Each row of a before or after table is a point. The points were changed in one or more steps. Then noise was added and the rows were shuffled. The steps act on columns, c1 being the first. What was done? A step turns or swaps two columns, mirrors them in a line or flattens them onto one, adds a multiple of one to another, or multiplies or shifts one. Angles are multiples of 10 degrees, from the lower column toward the higher: turns from -170 to 170, lines from 10 to 170 but not 90. Use the fewest steps. Two steps may share a column if one is a turn and the other turns, adds or multiplies; they go together, in the order done. Otherwise the lowest column goes first.

Before (9 x 3)
[[ 10 -21  45]
 [ -9  -2   1]
 [-19 -10 -33]
 [-37  28 -10]
 [ 31 -23  23]
 [ 52  21  50]
 [ 53 -72  -5]
 [ 20  30 -31]
 [-34  28  -2]]
After (9 x 3)
[[ -9  -1  -8]
 [ 53  21  40]
 [ 21  31 -40]
 [ 53 -73 -16]
 [-33  29 -13]
 [ 10 -22  35]
 [ 31 -23  13]
 [-36  29 -20]
 [-18 -10 -43]]
Steps: shift c3 by -10

Before (8 x 4)
[[ 16  43  15 -30]
 [-16 -15  48  -2]
 [ -5 -28 -21  -1]
 [-17 -18 -20  -9]
 [-22 -20  15   7]
 [-12   1  11  16]
 [ -4 -14  44  13]
 [-20  -9  34 -17]]
After (8 x 4)
[[-11   1  21  15]
 [ -6 -28 -43  -3]
 [-15 -14  96  -3]
 [ 17  44  30 -29]
 [-21 -11  67 -17]
 [ -4 -16  90  12]
 [-16 -18 -40 -11]
 [-21 -21  30   7]]
Steps: multiply c3 by 2

Before (13 x 6)
[[  1  18 -13   5  23  27]
 [ 15 -23  19 -10 -14 -29]
 [-27  45  -8 -26 -15  -1]
 [ 30  41 -21 -15  27 -14]
 [-21 -36  12 -23 -21   2]
 [ -5  -2  16  38   5  19]
 [ -4 -33 -25   4  11  -7]
 [ 18 -17 -31   1  -1  26]
 [-34  12 -47 -23  32  12]
 [ 15 -17  17   2   7  22]
 [ -3  14 -18 -36   2  15]
 [ 47 -11   9 -22 -22   9]
 [ 22 -33 -54 -18   7  -5]]
After (13 x 6)
[[ -3 -28 -19 -89  -8 -11]
 [  1 -22 -13  12  -2 -37]
 [ 30   0 -21 -38  30  -6]
 [ 14 -63  17 -25   8  32]
 [-27   4  -9 -63 -11  11]
 [ 46 -52   8 -55 -22   8]
 [-34 -26 -48 -59  17 -29]
 [ -4 -43  16  95  -9 -18]
 [ 17 -56 -31   4 -17 -19]
 [ 21 -73 -56 -47   7  -2]
 [ -5 -74 -26  12  13  -3]
 [ 14 -58  19   6  -9 -21]
 [-21 -74  11 -57 -19  13]]
Steps: shift c2 by -40; multiply c4 by 2.5; mirror c5 and c6 in the line at 160 degrees

Before (12 x 8)
[[ 69  24  41  18   5  43  17 -34]
 [ 51  32  35  45 -34 -17 -35 -30]
 [ 33   2 -36 -18 -27 -28  27  22]
 [ -8 -53 -36  58  13 -10  16 -31]
 [ -2  11 -36   8  11   4 -27 -18]
 [ -7  37 -25  22  29 -18 -43 -16]
 [ 33 -22  30   2   0 -57  24  22]
 [-38  57  31  -1   8 -16 -14 -74]
 [ 13 -19  54  17  -7 -52  -7 -24]
 [-43  28  16  -6 -28 -18 -27   1]
 [ 47 -48  -7  14  28  20 -28 -16]
 [ 60   1  -7  73 -19  46  21  20]]
After (12 x 8)
[[ 31 -20  32   8   0 -58  23  24]
 [ 32  57 -37  -4   8 -15 -13 -76]
 [-38  13   0   4  11   3 -30 -18]
 [ 15  29 -41  -9 -27 -19 -24   0]
 [ 42  24  70  19   5  41  13 -36]
 [ -5 -47  48   8  29  19 -27 -16]
 [ 53 -19  12  16  -7 -51  -8 -24]
 [ -5   0  61  77 -18  43   9  21]
 [-36 -54  -9  62  15  -9   5 -31]
 [ 35  32  52  38 -33 -16 -40 -29]
 [-37   1  33 -13 -26 -29  32  24]
 [-26  37  -7  16  31 -18 -48 -17]]
Steps: swap c1 and c3; turn c4 and c7 by -10 degrees

Before (14 x 9)
[[-10 -43   2   5 -22  -4  28  21   8]
 [ 28 -33 -15  -9  26   2 -11  -3 -15]
 [ -7   8 -27  -4  35 -44  44  16 -29]
 [ 16  27   5 -32  -5 -18  14  44  13]
 [ 20 -28 -36  34   6 -35   5  -4  42]
 [ 47   8  -7   0  37  16 -25 -24  -3]
 [-24 -37  -3 -25  50 -42  35   6  15]
 [-21  24 -16 -34 -16 -32  22  -5  -3]
 [ 10 -33  -9 -22  33 -47 -25  41 -25]
 [-20  17  16  30   7 -23  15  22  -2]
 [ 47  14 -30  20  40  15  38  36   7]
 [-21 -10 -23  10 -15  22  15  46 -14]
 [ -2  11   1  29   8  18   6  30  12]
 [  1  -6  21 -32   5  -9 -33  -2 -11]]
After (14 x 9)
[[-20  18  14  30  54 -24  15  22  34]
 [ 26 -35 -14  -9  12   2 -11  -4 -17]
 [ -9 -42   4   4 -15  -5  29  23  13]
 [ -2  -7  19 -30 -43  -9 -33  -2   1]
 [ 15  28   6 -32 -54 -20  16  43  40]
 [-24  21 -17 -37 -65 -34  22  -6  45]
 [ 21 -27 -32  34  61 -35   7  -6  94]
 [ 13 -34 -10 -19   2 -48 -23  42  48]
 [-27 -37  -3 -26  11 -42  36   6  79]
 [ -9   8 -27  -4  27 -45  45  20  38]
 [-24  -9 -23   9   1  25  13  47 -47]
 [ 47  11  -7   2  37  16 -26 -23 -28]
 [ 47  13 -27  17  70  14  37  35 -17]
 [ -3  11  -2  27  50  20   7  31 -15]]
Steps: add 1.5 times c4 to c5; add -1.5 times c6 to c9

Before (8 x 12)
[[  6  43 -16  33 -15  40   1  -9  18 -28  12  14]
 [ 30  33  37  -3 -32  -4  28 -54  -5   3  35  -4]
 [ 30  -8  11  14 -17  -2 -41 -12  14  16  10 -10]
 [ -3  -1   9  35 -12   6  15   7 -20  -1   5 -12]
 [  6  23  26  48  25 -16 -12 -10 -25 -15  35  26]
 [-30  11 -19  19 -15   9  18 -23 -22 -32  -2  28]
 [ -9  -5 -38   6 -10  -7 -14  -6   6  10  14  50]
 [  6  16 -14   7 -17  14  23 -45 -42   8  -4 -10]]
After (8 x 12)
[[  6  43 -16  34 -16  41  -1 -10 -13 -83  15  16]
 [  8  16 -13   7 -18  13  20 -45  15  23 -40 -10]
 [ 29  -9  12  16 -17  -1 -42 -11  -7  49  12  -8]
 [ 30  33  37  -4 -34  -5  27 -55  -8   9  -9  -4]
 [-30  15 -18  18 -15  11  18 -21   7 -96 -19  28]
 [  5  23  24  46  25 -15 -12  -8  -4 -45 -30  27]
 [ -8  -4 -38   8 -11  -7 -14  -6  -8  29   2  52]
 [ -5  -1   8  35 -12   8  16   6   4  -3 -20 -11]]
Steps: multiply c11 by 0.4; turn c9 and c11 by 110 degrees; multiply c10 by 3

Before (10 x 14)
[[-12  -5 -27  37 -70  20 -51  18 -23  -3  65 -40 -14  -1]
 [ 28  37 -18  49 -12  66  50  70  36 -29  12 -17  70  11]
 [  6  43 -41 -15 -50  39   2 -16  20 -32  23  31 -16  33]
 [-16 -38  37   0 -38  14   6   2  12 -13 -19  -7  37   3]
 [-61 -52 -71 -14  25 -15  40   1  49 -56 -15   0 -24  17]
 [-25 -41   0 -27  30  56 -14  -1 -41  13 -34  47   4   4]
 [-33 -23  -5  62  28 -11  10 -18  27 -14 -43  46  -5  16]
 [  2  40  -5  55  11  12  18  26  -4 -62  -1 -36  27  32]
 [-11 -11   5  30  -3   7  -6 -32 -49 -18 -17   8  -7 -38]
 [-14   2  44   3   4  18 -15  46 -39  18  21  -4  51 -36]]
After (10 x 14)
[[  2  39 -53  -3  11  13  20  27  -4 -62   0 -37  28  31]
 [-16 -37   1  35 -36  14   6   4  13 -13 -20  -7  37   3]
 [-11  -5 -37 -25 -69  21 -51  21 -22  -5  65 -39 -15   0]
 [ 25  38 -49 -17 -13  67  47  70  34 -30  12 -17  69  10]
 [-15   3  -3  43   5  17 -16  47 -38  19  20  -3  52 -35]
 [-25 -40  28   1  29  58 -14   1 -40  13 -34  48   5   4]
 [-62 -51  14 -71  24 -15  38   2  48 -56 -14  -1 -22  17]
 [-11 -10 -30   6  -3   7  -7 -31 -48 -19 -16   7  -6 -36]
 [-32 -22 -62  -5  27 -12  11 -19  28 -15 -43  47  -5  16]
 [  5  43  14 -43 -51  39   1 -18  21 -30  21  32 -16  33]]
Steps: turn c3 and c4 by 90 degrees

Before (10 x 18)
[[ 47  28 -16 -18 -24  -9 -13  15 -12  16   5  40  17  13 -21 -32 -31  37]
 [ 54  47 -24   1   0  -2  -1  12 -20 -23 -40  33  -1 -22  -1   2 -68  29]
 [-14 -42   6  26 -67  27  23   7 -39  10  15  -7 -68   7 -33  33  -6  -1]
 [ 58  25   5  16 -18 -20 -23 -33  10  18  -6  32  12 -52  20   1 -31  23]
 [-31 -43  18  -6   9  45  49 -32  32  -5   7 -35 -14 -29  -2   4  36 -59]
 [ 20  20 -34  22  25 -51  18 -19  19  10  -7  49 -16 -18  17  16 -49 -31]
 [-15 -58  36  -9  -5  27  44 -62  17 -45  18  -1   3   9   4  27  26 -34]
 [-32 -10  28 -10 -43  30  23  -6  -9   1  35 -12 -28  -7 -61  66   0 -18]
 [ 28  23 -48  13 -12 -27  49 -46  39 -20  -8  30 -45 -35 -12  20   2 -20]
 [ 22  23 -40   4 -20   1 -41  -8  20  -1 -34  67  14 -23  11   5 -29  14]]
After (10 x 18)
[[ 58  23   4  16 -16 -22 -25  -4  11  19 -42  30   4 -61  17   2 -30  25]
 [ 29  23 -48  12 -12 -29  48 -21  41 -23  23  30 -16 -54 -12  21   0 -19]
 [-14 -43   7  26 -67  30  23   0 -39  10  15  -6 -26  10 -31  34  -7  -2]
 [-31 -10  27  -8 -44  29  24   2 -10   1  62 -14 -11 -10 -62  65  -1 -20]
 [-32 -42  19  -7  11  44  49 -14  32  -6  94 -36  -6 -40  -1   4  37 -58]
 [-14 -61  38  -9  -4  26  46 -58  17 -46  68  -2   3 -24   5  28  26 -33]
 [ 23  23 -40   5 -19   3 -41   4  19  -4 -55  67   5 -24  12   6 -30  12]
 [ 20  18 -33  24  26 -53  17  -9  20  10  40  50  -6 -25  16  14 -46 -30]
 [ 47  27 -16 -19 -25  -9 -13   6 -13  14 -50  38   7  21 -20 -30 -31  37]
 [ 53  48 -26   2   1   0   0  23 -19 -24 -82  34  -2 -15  -1   4 -69  29]]
Steps: turn c8 and c14 by 30 degrees; add -1.5 times c18 to c11; multiply c13 by 0.4

Before (9 x 20)
[[  7 -29  37  48  10 -54 -36 -22 -17 -64 -29  39  23 -52  18 -34 -63  11
   27 -33]
 [ 38   2 -41  46  -6 -27  16  28   6 -57 -27 -52 -59 -24  67 -10   8  -1
  -17   3]
 [-32  54  17 -37 -31  -9  40 -42  47  15  53 -23 -45   7   1 -53  12 -18
   -1 -18]
 [  1  46 -18  54  36 -49  -1  -7 -18  22 -13 -11  35  30  15 -41  16  47
  -24  33]
 [-14   3   5 -36  -7 -40   1 -46 -22 -12  -7 -54 -20 -52  -6 -24 -15  25
   52  -4]
 [-20  30   0  17  11   3 -13   1 -24  36 -23   1  26  48 -10 -25  -2   5
   70 -65]
 [ 38 -34  20  15  15 -62 -43  13   9 -47  23 -22 -12  20  49  28  -3 -52
  -20 -38]
 [-41  -3  26  49  -5   6 -12  20  65 -24  -7 -35  19 -11  10 -51 -37  -5
   18  33]
 [-46  41   2  -3  27   7  50  62 -25 -35  17  44 -21 -38   4 -14 -52  -6
   16  35]]
After (9 x 20)
[[-17   4   6 -14  -7 -40  -1 -45 -23   0  -7 -54 -20 -54  -4 -25  36  24
   53  -4]
 [  2  46 -16  17  34 -51  -1  -7 -18   2 -15 -12  35  31  15 -41 -53  47
  -24  32]
 [ 37   4 -40   8  -5 -28  18  27   6   4 -16 -52 -59 -26  65  -9 -45  -1
  -16   2]
 [ 36 -33  19  -1  14 -61 -42  12   8  -7  30 -23 -11  18  49  27 -16 -50
  -19 -38]
 [-22  31   2  -3  11   4 -14   2 -24   6 -28   0  25  48 -10 -23 -16   4
   67 -64]
 [  7 -29  38 -63  11 -57 -37 -21 -17   4 -18  38  22 -53  19 -34 -46  10
   30 -34]
 [-33  55  16  12 -32 -11  39 -42  47  -8  47 -23 -46   6   0 -54  37 -17
    0 -18]
 [-45  -3  26 -37  -6   4 -11  18  64   1  -1 -34  20 -10  11 -50 -49  -6
   16  32]
 [-47  41   3 -53  28   6  51  62 -27  -5  23  44 -22 -38   3 -13   4  -5
   16  35]]
Steps: turn c4 and c17 by -90 degrees; flatten c10 and c11 onto the line at 100 degrees

Before (12 x 24)
[[ 26 -27  14 -45  55 -31 -12  16  27  11 -58  17 -53 -25 -34 -38   5  17
  -59 -10   3 -22  21  17]
 [-10 -17   6 -42  68 -27  -8   4 -18   3 -10  21  11  23 -28  -5  -1   1
  -45  14  17 -10 -60 -24]
 [  9 -64  -5 -50 -15  54  42  37  20  27  62  -8   5  23  67 -10   2  80
   26  52  13  -7 -65  10]
 [ 14 -46  -7  -4  16 -18  30  38   3  -5 -34  24 -26 -49 -39 -25 -50  -5
  -41  39  36   3 -23  19]
 [-31 -32  -5 -13  32 -24 -12  29  -6 -42 -28  32 -23  10 -30 -31 -27  39
   15  -9   2 -55  -2   0]
 [  7 -21 -26  50 -12 -63  -7 -31 -36   6  17 -29 -33 -29 -39 -21   9   4
   -7  14   3  12  53  13]
 [ 29   7   2  25  27 -88 -26 -18 -13 -33 -17 -23 -22 -37   7  -9  -7  24
  -13 -24  46  22  30  51]
 [-12 -55  53 -26  27  -5 -11  11 -14  -6 -52 -11  -4  29 -23 -25  -3  -3
    0  25  41  -6 -27  -6]
 [  8 -49 -16 -13  20 -40  -9  12  15 -37 -56  14 -16 -18 -48  22  37  -2
  -21   1  22  31 -10  12]
 [ 21 -40  28 -13   8  78  51  14   1 -18  52   6   0 -12  39 -58  22  37
   -1  33  -9  -4 -93   4]
 [ 51 -29  14  40   6 -88  30 -25 -20 -20   6  10  15 -14  -2   8  -2  45
   42 -10  15 -10  73  -8]
 [  3 -47  -3  17  26  53   0  19  -2   6  62  27 -11  24  60 -34  25  37
   49  74  44   5 -51 -66]]
After (12 x 24)
[[ 52 -27  15  40   5 -89  30 -23 -21 -20   5 -14  13   9  -4   7  -3  45
   43  -9  14  -9  74  -9]
 [  3 -47  -4  18  26  54  -1  20  -2   6  64  27 -12  25  60 -35  25  37
   49  75  43   4 -50 -68]
 [ 14 -47  -8  -6  17 -18  30  39   3  -2 -35 -46 -26  24 -40 -25 -49  -5
  -40  40  35   1 -25  20]
 [  8 -21 -27  48 -11 -62  -7 -32 -34   5  16 -29 -35 -30 -40 -20  11   4
   -8  13   2  13  56  14]
 [  9 -50 -15 -14  20 -39  -8  12  16 -37 -54 -21 -16  13 -47  19  38   0
  -21   1  21  30 -11  11]
 [-11 -16   6 -43  70 -27  -6   5 -19   3  -9  23  12  19 -29  -6   1   1
  -45  15  18 -10 -61 -24]
 [-32 -31  -5 -11  35 -23 -13  29  -7 -43 -27   9 -26  31 -30 -30 -28  40
   16  -6   5 -56  -1   0]
 [ 31   7   5  25  26 -87 -24 -20 -11 -32 -18 -35 -22 -25   5  -9  -5  23
  -14 -24  46  23  32  53]
 [ 26 -25  15 -46  54 -33 -12  19  28  11 -56 -26 -53  15 -34 -39   5  18
  -62 -13   5 -21  23  14]
 [ 12 -63  -5 -50 -16  56  40  38  21  29  61  25   3  -9  67 -11   3  81
   25  50  15  -7 -65   8]
 [ 20 -39  26 -13  11  79  51  15   1 -19  53 -11   0   7  40 -57  22  35
   -1  33 -10  -5 -96   6]
 [-12 -53  52 -23  25  -6 -11  11 -14  -7 -53  31  -3  -8 -25 -25  -2  -4
    3  30  40  -6 -28  -5]]
Steps: swap c12 and c14
